Each row is a point. The points of each table are mixes of a few directions, plus a little noise. How many directions does each table use, and how many do they share? Where both have some left over, give the other angles between the two spaces (their principal angles), to ten degrees, smallest first.
In the rows, 128 means zero.

First (4 x 2):
[[104  78]
 [157 195]
 [145 169]
 [102  71]]
Second, 5 rows:
[[157  24]
 [122 153]
 [108 195]
 [128 123]
 [124 145]]
Directions: first 1, second 1, shared 0; angles 40

First (5 x 4):
[[110 113 124 127]
 [133 196 115 206]
 [146 153 131 141]
 [200 126 157  57]
 [ 51  54 114 110]]
Second:
[[ 48  87 103 153]
 [215 173 154 100]
 [101 114 119 138]
 [147 138 134 122]
 [ 46  85 103 155]
 [212 172 154 100]]
Directions: first 2, second 1, shared 1

First, 9 rows:
[[146 149  89 139 151 129 108 203  93]
 [118 101 152 145 161  87 111  95  86]
 [109 152 111 103 120 133 132 146 124]
 [106 141 129 116 115 100 129 130 175]
 [ 95  88 177 103  98 145 133  57  48]
 [153 135 111 146 157 138 124 144 121]
 [151 156  96 140 161 126 134 147 179]
 [129  95 173 158  86  67 119 120 249]
 [142 133 118  99 108 227 159 105  77]]
Second, 9 rows:
[[175 121 125 167  99  79 208 129 197]
 [133 107 113 109 123 131 105 133 123]
 [ 75 153  79 132 195  84 140 177 153]
 [141  94 124 145  49 138 122  76 107]
 [ 48 184 183 151 160 182 107 127 100]
 [130 147 158 154 118 134 156 114 135]
 [150 147 140  94 161 145  98 111  64]
 [157 111  76  88 153  97 108 137 104]
 [142  85 151 114  95 157 106 148 169]]
Directions: first 5, second 5, shared 1; angles 30, 60, 70, 80

First:
[[177  99 102 146 125 128 115 133 145 114 162 137]
 [163 146 157 151 139 154 118 117 139 170 133 128]
 [ 79 112  99 126 128  80 130 146  97  77 116 131]
 [121 100 105 158 131  69 116 141 114 110 116 145]
 [ 69 130 121  41  93 140 167 121 140 112 100 114]
 [128 114  90 141 140 131 117 150 104  58 175 122]
 [138 119 126 166 139  94 113 133 120 135 120 141]
 [111 147 124 150 154 141 117 143  90  87 156 115]
 [169 133 156 148 128 133 122 111 154 189 114 138]
 [131 143 146  39  90 202 165 103 177 158 125 111]
 [125 166 182 143 140 136 128 111 128 197  90 127]]
Second:
[[177  93 167 171 136 134  70 166 148 134 133 148]
 [150 112 141 149 131 130 101 149 138 128 132 138]
 [103 147 168  82 134 135 170  51  97 167 109 116]
 [ 98 149  98 105 122 123 161 113 118 119 127 116]
 [ 46 183   7  80 105 107 209 124 118  76 135  97]
 [ 84 159  86  92 119 120 177 102 114 116 125 110]
 [141 119 136 140 129 129 113 140 134 129 130 133]
 [140 120 163 130 134 134 119 113 123 148 122 132]
 [154 109 112 166 126 125  90 183 151 105 141 140]
 [157 109 180 142 137 137 101 121 129 153 124 139]
 [156 109 152 151 133 132  97 147 138 133 131 139]]
Directions: first 4, second 2, shared 0; angles 40, 40

First, 9 rows:
[[159  37 126 103  61 131 205 115 133 160  98 149 186 117 111 129 125 157
  136  84]
 [125 238 120 110 158 115  93  92 167  67 133  93  58 110 129 117 188  87
   84 142]
 [147 122  85 138 130 157 133 167  96 124 130 137 199 170 129 144  81 159
   79 138]
 [ 77 112  89 149  86 126 124 127 129 136 147 144 220 156 117 158  81 131
  108 151]
 [102 117 153 152 142 107 102 112 104 130 137 143  87 132 140 126 164 127
  183 118]
 [ 91 112 140 171 163 108  79 140 103 143 161 149 111 144 147 137 109 136
  188 147]
 [187  98 116  81 103  94 177  70 196 118 115 133 118  86 115 118 171 149
  128  93]
 [139 133 162 115 151 138 128 152 141 149 121 108  86 100 131 111 106 111
  147 142]
 [123 184 160 131 158 177 113 178  81 124 108  95  86 137 135 112 126  93
  105 142]]
Second (11 x 20):
[[132 143 149  96 110 153 138 124 141 135 108  95 125  83 116 126 112  87
   90 126]
 [159 124 122 131 146 120 128 122 108 122 128 142 127 151 144 126 151 150
  143 111]
 [136 190  50 156 196 160 176 163 152  60 165 152 130 178 130 157   7 163
   65 170]
 [ 88  97  87 162 170 104  65 161 167 119 168 148 116 120 114 141  80 172
  131 170]
 [ 56  96 148 132  82 112  90 124 145 160 125 118 132  96 106 125 149 103
  143 144]
 [100 130 123 161 105 102 163 127 100 136 132 166 146 213 149 122 167 150
  199 132]
 [142 114 162 124 121 114 156 143 126 168 118 132 115 147 142 103 146 135
  196 130]
 [226 176 108  91 162 178 141  89  89  62 115 104 134  96 137 151 128 112
   15  72]
 [139 138 149 105 118 148 147 127 134 137 113 106 122 104 124 122 115 102
  116 125]
 [138  97 122 143 132  98  87 110 100 127 136 149 134 140 138 127 189 154
  152 104]
 [ 88  99 187 103  63 121 119 120 142 185  99  95 128  80 110 109 165  77
  159 127]]
Directions: first 6, second 5, shared 2; angles 30, 30, 70
